Each row is a point. The window is the flat piece filled in between its corners: a triangle in 3 columns, a solid with four corners in 4, and so on. A path goes straight from each point to the next, and from the last back to the first. List the points from which the path goes on through the window.

Window (4 x 4):
[[-16,167,-65,105],
[197,15,68,-300],
[-235,-320,-68,-247],
[51,185,156,-2]]
Path:
(1): [-210,118,272,-283]
(2): [140,133,45,92]
(3): [37,-185,19,-195]
(4): [36,76,-55,-549]
(5): [-246,-110,47,-315]
(6): [51,-268,-114,81]
(7): [83,-48,136,135]
(8): [-85,325,-153,-24]
Through the window after points: 1, 5, 7

Window (6 x 6):
[[209,-1,-133,-52,132,169],
[235,10,20,14,261,-147],
[177,-49,-6,183,-37,-35],
[-641,393,590,42,131,-44],
[209,108,-207,-78,-16,-144],
[-6,-250,-164,-75,112,-101]]
Path:
(1): [-16,127,-208,52,82,17]
(2): [-270,128,50,38,396,-144]
(3): [-217,57,256,-29,-12,-34]
(4): [-48,-90,264,-134,1,158]
(5): [67,197,-225,195,119,-113]
(6): [19,110,-377,-51,158,-94]
(7): [255,19,35,-40,1,-136]
(8): [-40,-179,270,-335,47,166]
(9): [-17,54,-246,275,90,-331]
(10): [-227,22,-185,140,238,122]
(11): [-71,6,453,-205,-55,-277]
(12): [219,34,170,-76,-22,-109]
(13): [-37,-202,-244,13,311,-97]
(14): [-38,-175,-90,117,300,-133]
(15): [204,84,37,-293,-137,6]
(16): [277,-123,149,-21,79,89]
Through the window after points: 2, 6, 10, 12, 14, 16

Window (9 x 9):
[[196,-7,173,188,203,102,215,293,-171],
[1,45,-114,357,-20,-26,220,373,-119],
[48,-405,-415,-337,-178,241,-149,-60,89],
[-49,33,-51,-119,127,2,36,445,16],
[76,-124,210,235,175,-269,112,31,-32],
[-158,48,37,-25,-45,278,-147,-69,6],
[240,99,-43,53,185,-141,78,-208,26],
[75,-72,-43,0,48,326,-340,-69,345],
[94,-288,-238,-304,-269,60,249,-241,330]]
Path:
(1): [-55,-179,-64,32,232,134,65,-6,27]
(2): [-50,-136,-220,-5,409,-56,78,-65,69]
(3): [228,-16,23,-95,-376,152,-106,166,44]
(4): [227,-82,93,-159,-121,-180,-115,269,-225]
(5): [-12,-9,-53,87,266,248,137,-37,216]
(6): [-216,137,-135,-26,508,-182,248,202,-105]
(7): [289,-228,205,235,-292,7,-75,94,88]
(8): [93,235,169,-220,-410,14,49,73,115]
(9): [121,-372,-356,75,331,40,115,-226,169]
(10): [-54,-244,-301,-113,53,248,-30,36,3]
(11): [181,-173,-129,-151,-327,-9,-44,5,137]
(12): [77,-183,-113,-57,-236,-32,-146,-5,169]
(13): [-34,-98,-122,-53,217,201,251,-152,181]
(14): [-89,-191,-342,117,262,20,293,40,132]
(15): [236,40,131,-9,-143,54,-82,-101,-13]
(16): [311,-21,-16,-123,-319,33,205,99,97]
Through the window after points: 2, 6, 8, 10, 16

Window (12 x 12):
[[119,23,216,68,403,-3,105,-483,240,-351,65,149],
[472,-44,-241,179,-261,74,-62,182,81,-264,16,51],
[-139,23,234,40,-44,31,-388,-184,-170,20,-37,152],
[-252,216,-245,98,-498,41,-192,-642,100,-67,41,-69],
[-255,-131,-1,176,134,42,-236,-48,105,187,94,-107],
[250,-111,-227,431,-35,-100,352,184,42,194,-282,16],
[24,196,151,333,-22,38,-221,50,-105,-30,171,116],
[-39,33,38,115,285,-95,-149,109,-284,-346,76,291],
[-178,194,-143,85,208,-211,-160,60,71,76,-438,-77],
[-94,5,15,-69,99,-132,123,-48,433,154,171,64],
[126,77,-121,-272,194,-316,175,-231,297,-21,265,-223],
[-71,-7,18,201,-67,43,208,114,-3,-57,-81,-124]]
Path:
(1): [141,84,141,256,-29,-527,-188,100,457,41,120,49]
(2): [-127,-6,350,284,-277,-278,-204,-50,84,67,44,-7]
(3): [-12,37,-207,-181,391,252,-94,-219,-22,-48,-1,142]
(4): [-136,57,41,-7,146,324,85,-102,-82,-1,-88,72]
(5): [89,-30,53,202,149,-220,-39,-210,249,-181,81,-12]
(6): [-82,-256,71,119,-38,-347,-63,-49,202,-267,56,-135]
(7): [3,271,7,47,133,230,-16,-129,-45,211,24,120]
(8): [-22,205,-152,-79,-57,159,-339,-140,-288,178,-67,149]
(9): [76,-85,141,492,-48,-202,122,-1,278,-360,86,-119]
(10): [77,106,168,249,24,-282,-95,-58,304,-47,0,174]
(11): [-116,-38,-252,-196,274,296,-23,-214,-283,-114,142,-108]
(12): [71,239,-55,50,181,111,-99,91,-94,276,-205,30]
(13): [-21,-44,23,342,-59,-175,-8,-19,80,-204,111,70]
(14): [-47,107,-43,335,-51,-350,-174,-12,360,-158,108,-251]
(15): [120,-32,-149,-158,144,202,242,-149,-88,82,-96,185]
(16): [-48,-28,-1,64,181,128,63,-10,-26,13,24,34]
Through the window after points: 2, 4, 6, 12

Window (14 x 14):
[[80,-66,45,-198,-185,267,-14,-10,-62,-291,-45,-152,-245,194],
[184,-60,153,190,181,172,-518,-139,-242,193,455,-18,-65,634],
[-170,-26,137,263,-11,458,175,-7,-207,-181,176,-121,128,50],
[-259,44,86,-304,-31,-119,262,205,17,-165,-61,-369,206,98],
[38,94,-468,133,-8,127,144,-459,269,-120,53,-13,35,24],
[-129,-148,-67,-303,-89,253,187,192,-540,-42,104,-256,131,202],
[-197,405,164,-182,-23,-7,-59,-329,69,-266,-214,312,-115,-166],
[70,-48,354,188,-214,73,-177,3,-394,-33,-448,48,-100,-87],
[162,267,-229,170,31,339,203,144,-43,345,87,-30,68,24],
[27,44,-379,319,-117,17,583,-47,-79,377,53,189,-48,488],
[106,184,-146,143,-377,73,54,23,90,-124,-57,270,93,-149],
[265,-72,7,222,152,78,71,61,-108,-120,-45,136,81,131],
[420,353,100,35,-137,116,254,64,-186,-60,158,-303,157,-435],
[38,118,216,-218,137,-100,-188,60,-79,2,333,-185,-166,-366]]
Path:
(1): [68,79,-272,141,86,32,-168,-13,-191,-157,91,-196,-95,124]
(2): [-233,261,-43,114,-128,-3,-121,173,-313,-177,49,62,-57,-128]
(3): [356,-210,232,-332,77,214,182,-242,77,118,53,-209,16,58]
(4): [69,-66,149,-26,2,214,42,-87,-45,157,63,-108,47,-97]
(5): [87,234,-65,37,-92,25,70,140,-263,-155,56,-118,15,151]
(6): [-72,203,93,102,-27,34,-10,-6,-120,-173,7,-27,-10,134]
(7): [221,-243,-3,-166,-23,121,-76,-117,-63,55,139,37,26,-28]
(8): [144,-93,78,124,5,253,342,50,-68,161,17,44,123,96]
(9): [-83,165,-183,194,-107,75,97,-78,-158,-19,160,-10,-66,222]
(10): [-317,186,-64,261,-95,-6,46,198,-297,-26,-61,-165,-175,211]
(11): [246,0,-44,34,-40,159,46,-164,-12,105,170,159,67,227]
(12): [53,22,200,-40,-10,187,-65,-75,-171,89,196,31,43,230]
Through the window after points: 2, 4, 8, 10, 12

Window (14 x 14):
[[36,344,-189,77,-125,-133,-187,173,144,171,-20,-184,147,-108],
[-432,109,-173,-28,586,-188,102,-77,90,-311,-34,527,-111,-201],
[88,120,-24,-80,-110,-52,98,8,148,353,129,-94,-282,204],
[-104,142,-441,-67,143,-174,24,-47,-26,248,-59,417,-64,-299],
[-1,140,-34,110,241,90,-314,13,-44,279,59,162,-149,-72],
[311,150,-29,15,30,-305,-2,-15,-116,90,201,3,-77,-92],
[-243,-352,-63,-66,-5,-63,98,-48,-310,-170,101,185,-106,136],
[298,248,-32,200,-234,62,-55,-180,100,177,-155,80,-138,39],
[-357,-96,26,-203,429,-186,263,-16,-425,-100,-287,277,-142,-27],
[286,-351,110,-196,-17,227,156,61,4,-33,12,-246,-121,-46],
[-270,-262,-38,-233,12,-315,29,-244,-276,-128,-101,-64,-454,-181],
[228,-163,1,49,-60,-12,52,-311,17,293,101,-447,95,103],
[14,-539,506,-254,-94,-44,118,-102,8,67,-34,42,-17,28],
[-513,189,18,34,225,-26,314,-60,-213,-88,65,491,-211,-487]]
Path:
(1): [-290,64,-55,-296,19,-51,123,-74,-141,48,-42,211,-160,-83]
(2): [-69,-278,-43,254,283,-192,110,-48,-252,-111,4,180,-121,-146]
(3): [64,-226,25,36,-3,-15,117,-10,-29,144,34,-66,-282,-160]
(4): [2,52,-45,-302,75,24,13,-133,-106,-150,-93,48,52,33]
(5): [97,161,-66,-169,-27,56,9,-175,-70,-60,332,158,-30,72]
(6): [-111,-237,21,135,125,-128,-88,79,17,291,-267,-82,-285,-271]
(7): [-127,-276,-20,315,234,-27,197,-37,43,-138,-236,52,-348,-265]
(8): [10,203,-104,-287,-37,-150,-148,-118,-29,181,218,137,63,31]
(9): [13,162,-190,-346,80,-45,-24,-35,-163,119,37,103,22,40]
(10): [-139,-220,76,200,30,-160,133,-56,85,92,-46,218,-183,-280]
(11): [168,44,77,245,-92,-105,-15,9,37,177,-111,143,-57,-65]
(12): [137,257,-228,-236,-120,256,23,-392,17,19,-27,-104,-260,98]
(13): [-227,279,-196,-468,76,343,-157,-153,217,-126,-19,-13,67,-262]
(14): [87,-282,67,205,84,-404,137,-105,-319,226,1,-10,-262,60]
(15): [17,-71,-77,185,206,-55,-37,55,-115,152,-96,107,-105,-195]
(16): [-33,133,74,-261,56,133,-184,-148,61,108,200,53,-179,109]
Through the window after points: 1, 3, 9, 11, 13, 15

Window (14 x 14):
[[-192,37,358,-536,-151,-185,156,64,70,9,-307,171,216,34],
[-252,149,-10,425,105,-77,-22,112,396,100,134,-139,154,-156],
[182,-122,-84,21,-223,105,37,-270,60,55,-38,-16,322,278],
[58,36,-160,243,-70,-29,-334,-417,-68,95,-202,152,366,-98],
[-3,186,-163,-719,-20,-21,104,229,180,104,-248,47,-55,-67],
[-302,24,-12,44,210,13,171,-214,108,-147,401,-61,-35,-172],
[-74,-305,-57,-504,82,-13,236,453,48,81,-408,247,-194,-47],
[-15,48,280,-372,265,208,33,276,93,190,-540,7,-220,74],
[-392,-36,15,39,-195,-125,-142,-194,303,9,67,-211,-141,-107],
[-109,88,-131,-258,26,58,-3,249,-38,-216,-152,281,-112,328],
[-300,135,-12,109,-118,138,29,60,-22,319,136,45,-55,-94],
[6,-31,-136,70,-163,-231,-79,-192,-392,-205,178,-299,349,133],
[192,102,-18,137,-173,-372,-14,-299,-35,56,127,42,20,53],
[-227,-52,179,81,19,-61,-301,23,278,51,578,-100,23,-218]]
Path:
(1): [-209,-136,-59,18,127,-73,-90,61,175,250,-13,-28,22,109]
(2): [-304,108,-98,4,139,-210,-194,-65,158,135,-45,-24,97,219]
(3): [115,17,102,191,-339,321,185,-16,-96,116,90,116,60,-499]
(4): [91,138,151,16,-92,101,-16,-16,-32,-110,19,-54,28,-276]
(5): [-355,-139,-140,-14,132,-235,-39,-92,316,252,84,23,128,329]
(6): [-142,-150,46,-374,78,-80,124,77,112,101,-169,68,56,103]
(7): [10,215,-101,-212,-190,-45,-40,167,-19,-63,-58,12,-18,-205]
(8): [-61,18,26,-102,-81,-20,19,92,10,-61,-48,50,-85,-96]
(9): [-329,140,127,-353,202,-191,50,-51,132,300,-125,26,211,155]
(10): [-182,-134,20,-270,166,-114,211,-35,102,141,-36,14,24,96]
(11): [-36,182,19,58,-159,42,-264,-11,66,-229,17,-9,57,-203]
(12): [-66,418,55,36,-456,98,90,214,169,-253,-192,266,-201,-6]
(13): [-141,-201,-141,-374,301,-116,-34,-108,-66,456,123,-209,193,-58]
(14): [-335,-302,-77,-125,202,-97,36,-64,58,140,245,2,126,158]
(15): [103,144,-36,-10,-228,-122,-41,-7,-177,-146,-121,-99,137,-29]
(16): [48,289,69,99,-130,52,-10,-147,70,-184,-98,46,212,-281]
Through the window after points: 2, 4, 6, 12, 14, 16

Window (14 x 14):
[[340,57,176,-184,-212,-22,88,46,88,17,151,-46,-454,-135],
[-358,-344,-68,40,140,-24,13,-213,-56,90,-167,-152,-94,-99],
[10,103,-468,27,247,-102,326,311,-6,-384,-159,203,159,156],
[-57,-252,134,-29,-22,-174,-132,-311,-291,-226,-180,56,159,-23],
[-137,168,206,44,-184,-307,43,26,-112,7,131,-86,-124,-46],
[94,32,-17,39,31,20,220,295,421,-288,242,251,134,-29],
[-4,-83,201,-243,-32,-114,178,-24,-160,125,278,192,-176,104],
[186,227,-484,-96,15,-25,-1,184,252,-137,299,228,259,1],
[-93,-300,188,6,-33,-218,-162,-274,-112,-1,-86,-253,-39,407],
[-328,-198,-38,-234,-27,-309,-40,-239,122,-81,-332,79,-29,103],
[5,437,-372,43,318,228,386,144,287,-150,-262,317,383,89],
[-27,-206,62,-84,-380,-161,273,-272,-61,-31,113,-130,-59,51],
[427,105,22,133,-46,-286,332,73,274,216,277,265,-244,-161],
[169,36,-167,8,-159,11,170,414,160,102,-57,266,168,-8]]
Path:
(1): [-233,-206,-135,272,-262,-99,-34,-45,-29,-237,61,228,-214,-93]
(2): [-90,37,-66,71,-167,-75,142,18,33,-72,53,301,-40,-20]
(3): [25,-33,28,-190,43,-239,80,-34,79,32,-14,-59,-20,63]
(4): [53,-54,10,-308,170,-386,281,-5,49,142,134,-258,57,81]
(5): [-100,-3,-57,53,-74,68,11,-10,23,-207,-128,215,83,44]
(6): [17,116,-94,137,-104,192,-112,-44,107,3,113,204,3,61]
(7): [39,-62,-116,-173,87,-260,416,171,85,-62,-46,121,59,-124]
(8): [-63,-375,101,-356,30,-682,290,18,-52,-130,161,-118,171,36]
(9): [9,27,-36,70,-32,53,13,-40,-39,-117,-73,160,15,16]
(10): [-55,-74,-224,222,-333,123,150,146,89,-357,-142,296,-102,-35]
(11): [116,211,94,-288,459,-244,113,-48,90,278,51,-43,236,143]
(12): [57,-45,70,-245,137,-86,175,-48,21,104,36,-29,93,74]
Through the window after points: 2, 8, 12

Window (14 x 14):
[[-288,-72,-130,-168,-111,-132,191,68,-92,164,259,-105,8,-211],
[128,248,52,43,-13,-8,16,444,-138,-97,-76,124,284,58],
[-5,383,-278,9,-257,156,77,15,-11,-217,77,5,231,-24],
[-186,-121,215,-32,77,-183,-496,-138,11,-47,-46,612,-179,-41],
[87,157,-126,58,90,307,293,79,55,148,184,-174,57,141],
[-125,-321,367,-99,-76,-137,-469,-49,315,-128,-95,217,111,-39],
[-165,-124,371,210,-261,82,-440,-13,-56,129,-42,346,120,-96],
[14,58,-43,-195,-96,188,458,-75,-241,-27,1,7,284,75],
[-425,-197,-209,9,200,161,64,-46,-163,-95,-39,-94,65,-279],
[-484,8,256,-141,-49,-29,-388,8,167,168,-227,313,76,96],
[-17,234,-16,-229,-22,374,337,170,6,-11,94,10,89,-330],
[-114,318,107,247,-81,51,418,150,75,-228,91,161,217,-2],
[41,143,-232,34,-150,100,486,69,-34,52,-231,-162,-53,-183],
[119,339,-173,91,71,32,332,-4,38,115,10,62,459,-218]]
Path:
(1): [-9,471,289,232,-5,-40,377,80,-65,-135,22,-196,-17,-10]
(2): [-157,489,230,1,-233,-160,-198,-24,-93,-148,57,-164,118,19]
(3): [-59,-131,-110,62,61,104,158,42,104,94,-91,290,187,-90]
(4): [-246,-102,-4,-53,-60,-60,20,198,-13,74,13,260,85,-56]
(5): [-33,167,79,-25,-89,131,76,-24,-46,-89,2,-3,59,-65]
(6): [-213,281,168,54,11,76,241,-146,19,-85,-68,-116,71,-116]
(7): [21,-421,-286,-199,-222,103,-57,260,-244,200,82,336,230,-15]
(8): [-181,-197,-214,43,-131,237,198,203,52,115,85,72,179,9]
(9): [110,387,218,-28,67,25,42,-56,-104,-15,39,-24,61,-29]
(10): [-285,258,21,48,66,-149,-187,-212,-357,32,-164,-145,-151,34]
(11): [36,-172,102,-52,-105,158,68,203,358,-113,149,620,209,-182]
(12): [-296,-127,-61,38,70,113,-151,-78,166,-54,-56,468,57,49]
(13): [96,205,476,-204,-96,-333,-333,39,-280,62,6,123,-178,-274]
(14): [-107,124,368,-28,-6,-28,-31,-74,12,-44,-64,74,7,-106]
(15): [-79,12,-136,5,-40,126,25,113,52,24,108,169,257,4]
(16): [-146,13,-306,-182,-133,192,89,85,-40,88,58,148,204,-142]
Through the window after points: 6, 8, 10, 12
